Rows are points. Each copy is the shape, with its points in the same order, turned, moved and blurred by noise. Say if it was mirrored as well.
In the rows, 128 means zero.

Shape:
[[123 132]
 [162 101]
 [ 85 146]
 [112 116]
 [152 189]
 [126 146]
 [147  33]
 [123 218]]
Copy 1, 8 rows:
[[110 155]
 [ 94 105]
 [108 200]
 [ 92 166]
 [175 149]
 [125 152]
 [ 29  97]
 [196 191]]
Copy 1 is: only turned
Copy 2, 8 rows:
[[136 143]
 [ 82 122]
 [170 155]
 [120 154]
 [153  69]
 [131 124]
 [ 43 183]
 [194  76]]
Copy 2 is: only turned

Shape:
[[ 96 137  96]
 [142 118 170]
 [180 144  96]
 [194 140 134]
 [127 209 106]
 [ 90 142  98]
 [110 156 243]
 [125 156  98]]
Copy 1 (8 x 3):
[[106 110  99]
 [127 158 166]
 [192 115 109]
 [195 137 137]
 [146 157  49]
 [100 117  95]
 [111 249 167]
 [138 122  89]]
Copy 1 is: only turned
Copy 2:
[[ 89 134 158]
 [182 144 153]
 [131 112  89]
 [166 128  87]
 [ 91 190 101]
 [ 89 143 161]
 [215 216 181]
 [104 142 125]]
Copy 2 is: only turned

Shape, 12 rows:
[[152  86 126 127 227 132]
 [110 114 157 108  52  66]
 [103 111  77  98  73 144]
 [ 94 149 173 169  48 107]
 [110 107 137 187 137 170]
 [ 95 122  77 179 166 126]
 [193 132 178 188  47 143]
 [136  99  93 116  54 161]
 [138 178 187 159  51  63]
 [180 137 177  60 131 167]
 [124 159  89 149 202 106]
 [116 105 135 106 167 166]]
Copy 1, 12 rows:
[[104 119 224  55 168 127]
 [114 195  77 154 122 113]
 [129 133 129 163 124 197]
 [139 144 100 180  77  75]
 [124  99 202 137  86 108]
 [118  92 212 160 163 120]
 [209 181 146 132  44  83]
 [153 148 140 157  89 190]
 [169 176  77 158 114  47]
 [163 130 113  29 109 154]
 [141  89 194 114 207 106]
 [106  95 169  78 124 149]]
Copy 1 is: mirrored
Copy 2 (12 x 6):
[[171 212 134 120 147  96]
 [133  16 160 106 126 118]
 [150  74 108 170 107 175]
 [ 57  58 182  95 120 120]
 [ 81 170 164 119 100 149]
 [104 167 165 172 154 147]
 [ 93  75 180 106  30  75]
 [138  82 121 164  55 170]
 [ 68  30 165 109 122  57]
 [148 112  63  79  89  78]
 [116 174 130 179 179  84]
 [138 141  88 102 131 131]]
Copy 2 is: only turned
Copy 3:
[[101  87  91 161 138  70]
 [143 136 157  77  56 195]
 [123 151  98 102 148 213]
 [166 176 211  88 102 169]
 [144 134 172 132 180 118]
 [ 67 149 149 127 176 121]
 [201 136 211 182 105 184]
 [156 135 123 133 158 222]
 [156 179 209 119  35 170]
 [205 136  71 158  89 132]
 [ 60 161 120 160 130  88]
 [143 124  94 123 154 106]]
Copy 3 is: only turned
Copy 4 (12 x 6):
[[160  93 104  24 147 186]
 [ 81 194 129 142  50 144]
 [174 166 114 184 106 128]
 [ 41 146 144 176 105 109]
 [114  79 123 131 149 135]
 [141 128  74  99 175 110]
 [ 84  69 182 143  52  84]
 [176 126 138 185  80 128]
 [ 23 170 170 137  58  88]
 [159 129 222  97  87 175]
 [146 148 123  42 183 108]
 [161 114 146 100 147 183]]
Copy 4 is: only turned

Shape:
[[180 138 114  45  63 114 114 205 108]
 [159  30 173 184  71  68  67 123 154]
 [102 143  97 137 108 120 147 102 160]
 [170 125 109  68  63  87 173 121  86]
 [184  93 135  45 134  69 162 201 104]
 [200  68  99  76 124 120 121 105  60]
 [204 120 180 120 134  82 122 130  62]
 [127 189  76 145 128 209 183  85 197]
 [ 54 153  83 195 125 172 165  82 134]
 [156 111 199  78 110 186 187 144 143]
 [150 108  85 147  76 119 146 171 100]
 [114 126 123 102 121 138 114 103 104]]
Copy 1:
[[180 131 121  95 183  69  94 208 144]
 [ 66 116 200 167 152 196 113 195  84]
 [162 167  97 162 131 154 130  98 139]
 [137 135 125 151 153  68  52 152 180]
 [118  93  70  96 191  83  47 179 134]
 [132 110 172 109 116  77  29 137 113]
 [ 76  62 159 104 140  88 106 133 150]
 [187 211  72 163 107  96 168  44  90]
 [152 217 104 132 101 175 147  20 138]
 [ 69 185  64 117 111  65 122 154 101]
 [146 177 154 113 196 129  93 119 138]
 [142 140 127 108  99 130  97 118 139]]
Copy 1 is: only turned
Copy 2:
[[160 131 140  92 155  66 214  51 113]
 [ 73 155 111 207 156 120 184 124 241]
 [148 163 101 113 119 166 161 173 132]
 [164 154 122 149  90 138 234  85  91]
 [109 162 103 149 157  91 210  50  64]
 [119 214 108 166  69  75 185  64 128]
 [ 57 157 129 170  86 129 173  59 108]
 [180 207 164  49 107 194  95 191 112]
 [189 157 101 107  91 198  72 196 134]
 [129 167 218 174 153 119 122 104  79]
 [179 174  92 132 147 151 164  72 147]
 [139 143 101 136  89 107 141 138 125]]
Copy 2 is: mirrored
